Each row of a before or after table is a point. The points were changed in one or more steps. Then noise was added and the rows were shuffled. The steps act on how far a point lies along the listed directions, d1 being the first. Write out the steps. A step turns or swaps two directions, mirrors them in a line or flattens them onto one, adds a multiple of one to another, or multiplies one. Angles are multiples of 10 degrees, from the lower direction toward the higher: turns from -170 to 170, lines from 10 to 170 but not 90. Use the fewest steps. Two steps may share a direction if one is a turn and the other turns, adds or multiplies; they go together, in the order done. Otherwise the lowest direction goes first.

Directions:
(1): [-36, -27, 59]
(2): [63, 4, 40]
(3): [18, -69, -21]
Before (13 x 3)
[[44, -19, 5],
[27, 9, -15],
[-54, 104, 3],
[36, -1, -17],
[43, 23, 62],
[-26, -61, -12],
[-87, -28, -30],
[-52, 6, 15],
[-65, 5, 2],
[-1, 63, 44],
[-37, 68, 6],
[-46, -33, -18],
[7, -64, 28]]
After (13 x 3)
[[-10, -35, -33],
[62, -23, 41],
[53, 32, 45],
[31, -74, 9],
[-14, 39, 52],
[-66, 16, 3],
[-51, 70, 45],
[-55, -35, 2],
[-5, 15, 45],
[8, -13, -41],
[87, 44, 58],
[-46, 44, 12],
[12, -1, -32]]
Steps: turn d2 and d3 by 90 degrees

Directions:
(1): [44, 48, -46, 8, 9, 71, -56, 11]
(2): [-73, 86, 1, -28, 15, 9, 21, -24]
(3): [-29, 14, 7, -16, -24, -22, -31, 107]
(4): [29, 28, -8, 47, -9, 21, 93, 40]
(5): [-21, 26, 18, 93, -48, -22, -37, -23]
(6): [-63, -53, 18, 30, 20, 79, 0, 14]
Before (11 x 8)
[[24, -6, -14, -3, 31, 37, 19, 15],
[-9, -96, 44, -4, -17, -109, 54, -29],
[2, 23, -27, 30, -15, 23, -12, -21],
[-23, -18, 21, 21, -6, 11, -10, -7],
[45, 11, -28, 2, -2, 0, 17, 17],
[32, -25, 22, 52, -13, 29, 6, 3],
[5, -5, 2, 21, 3, 27, -48, 29],
[39, -43, -27, -121, 68, 62, 9, 5],
[79, 12, -7, 27, -32, -12, 4, 14],
[-10, 13, 28, 31, -18, 25, 6, 55],
[52, -9, -31, -13, 7, 17, 23, 0]]
After (11 x 8)
[[47, -43, -13, -15, 5, -20, -5, -12],
[32, -25, 23, 54, -12, 27, 9, 2],
[40, -22, -18, -10, 2, -1, 34, -3],
[35, 1, -17, 5, -8, -14, 28, 14],
[-10, 11, -13, 34, -20, 3, 1, -27],
[9, -19, -1, -1, 25, 17, 32, 10],
[68, 2, 3, 29, -34, -27, 14, 12],
[-8, -18, 18, 22, -5, 4, -31, 24],
[-11, 10, 30, 30, -18, 19, 5, 53],
[-16, -14, 17, 21, -1, 21, -16, -4],
[13, -65, 1, -114, 58, 24, 36, -3]]
Steps: flatten d1 and d5 onto the line at 80 degrees

Directions:
(1): [-62, -84, -25, 10, 71, -28, 18, -3, -5, -15, -50]
(2): [-69, 73, -47, -39, 7, 49, -1, 24, -33, -41, -26]
(3): [-16, 21, -45, 7, 1, -26, -60, -108, 34, -19, 13]
Before (10 x 11)
[[-2, 105, -66, 8, -39, -9, -48, -92, 23, -19, 23],
[-26, -96, -40, 31, 61, -51, -16, -121, 41, 1, -19],
[-34, -19, 3, 9, 13, 24, 23, 32, -34, -4, -16],
[-6, -47, -23, 2, 26, -32, -13, -7, -4, -18, -22],
[-23, 40, 2, -19, 3, 29, 9, 10, -25, -33, -10],
[-12, 31, -4, 6, 4, 2, -45, -41, 30, 8, 16],
[23, 28, 11, -5, 0, -9, -29, -22, 15, 23, 24],
[29, 118, 1, -37, -55, 47, 2, 64, -37, -1, 25],
[28, 34, 16, 28, -43, -7, -31, -45, -3, -5, 26],
[-32, -70, 3, 6, 44, -42, -11, -51, 22, -10, -28]]
After (10 x 11)
[[-46, -26, -6, 23, 24, -8, 10, -6, -25, -24, -34],
[-24, -9, -1, -11, 41, -7, -4, 5, -1, 10, -7],
[-27, 6, 3, 2, 22, 12, -14, 8, 12, 6, -6],
[88, -45, 47, 33, -29, -16, 15, -42, 34, 52, 39],
[-83, 59, -70, -44, 37, 28, 0, 29, -41, -44, -42],
[10, 20, 16, 17, -29, 21, -8, -3, -12, 7, 24],
[54, -9, 14, 4, -25, -26, -16, 3, 3, 9, 19],
[-12, 52, 6, -19, -7, 27, 1, -4, -23, -26, -2],
[-49, 47, -49, -3, 14, 12, 26, 21, -22, -27, -32],
[57, -22, 58, 12, -30, -24, -4, -22, 29, 27, 25]]
Steps: mirror d1 and d2 in the line at 110 degrees; multiply d3 by 0

Directions:
(1): [53, -24, 35, -32, -6, -62, -42, -84, 25, 7, -51, 38, 64, -26, 27, -16, 25, -62]
(2): [-4, 20, 10, -9, -64, 20, -54, -4, -33, 38, -10, -7, -70, 65, -44, 39, 31, -95]
(3): [5, 62, -42, 40, -8, -12, -26, -53, -2, 16, 36, -12, 64, 85, 60, 65, -18, 34]
(4): [-38, 18, 5, -33, 7, 65, 13, 0, 8, 54, 55, 34, 27, -90, 35, 76, 44, -31]
(5): [8, -25, -63, 27, 7, -39, -28, 23, 103, -21, 10, -38, 17, -26, -81, 67, 6, -20]
Before (12 x 18)
[[33, -20, 12, 9, 48, -9, 50, 31, 24, -47, -19, 21, 9, 2, 5, -30, -66, 33],
[36, 59, 27, 20, -34, -31, -28, -67, -32, 20, -31, -2, -13, 46, 51, -20, 14, -43],
[-25, -1, 17, -29, -15, -14, 0, 50, -36, 1, -53, -45, -79, 35, -56, -41, -40, -38],
[2, -5, 81, -58, -24, 9, 51, -48, -58, 25, -17, 40, 9, -48, 83, -61, 38, -26],
[-36, 49, 76, -6, -42, 57, 23, -21, -121, 36, 18, 6, -79, 55, 106, -47, 14, -29],
[-42, 11, -25, -6, -12, 53, 14, 91, -42, 4, -6, -32, -71, 15, -66, -16, -21, 11],
[3, -7, -11, 4, -18, 34, -54, -35, -12, 44, 29, 35, -12, -31, -9, 56, 41, -70],
[-22, 22, 10, 15, 13, 23, 75, 33, -47, -33, 35, 7, 19, 13, 51, -60, -45, 114],
[34, 10, 59, -11, -23, -39, -34, -47, -43, 34, -13, 27, 10, 12, 38, -22, 18, -24],
[-20, -42, 0, 0, 49, 3, 42, 40, 32, -44, -5, 8, 70, -111, -5, -54, -7, 67],
[-41, 27, 36, -7, -10, 45, 26, -45, -54, 54, 23, 50, 19, 55, 101, 7, 36, 8],
[-24, 19, -43, 14, 3, 54, 12, 16, 10, 14, 27, -20, -44, 43, -27, 41, -15, 42]]
After (12 x 18)
[[-1, -30, -11, 2, 46, -15, 25, 14, 38, -41, -6, 14, 103, -89, 17, -41, -6, 65],
[-1, -14, -10, 5, -15, 36, -47, -22, -16, 45, 33, 33, -30, -40, -12, 46, 36, -73],
[-12, 34, -39, 3, -16, 15, -24, 17, -36, 19, -10, -20, -5, 52, -23, 18, -17, 2],
[1, -4, 83, -56, -23, 16, 52, -37, -61, 18, -19, 44, 1, -49, 80, -67, 37, -26],
[44, -14, 15, 11, 42, -13, 35, 13, 25, -41, -11, 30, 25, 7, 16, -22, -67, 28],
[-7, 27, -44, 20, -1, 42, 6, 0, 11, 17, 31, -15, -27, 54, -13, 46, -14, 38],
[-37, 52, 78, 1, -37, 56, 26, -29, -119, 37, 20, 7, -72, 65, 115, -43, 15, -32],
[13, 42, 27, 18, -34, -6, -13, -25, -30, 8, -25, -9, -62, 25, 14, -40, 17, -41],
[-52, 21, 34, -8, -15, 60, 40, -15, -64, 49, 26, 52, -14, 36, 79, -17, 44, 16],
[-10, 30, 10, 12, 8, 17, 54, 11, -47, -29, 40, 10, 33, 28, 65, -52, -49, 109],
[23, -2, 60, -11, -24, -17, -11, -17, -45, 27, -9, 17, -26, -8, 15, -39, 22, -17],
[0, 14, 11, -24, -20, -37, -21, -1, -36, 9, -58, -35, -30, 55, -21, -27, -41, -45]]
Steps: flatten d1 and d3 onto the line at 140 degrees
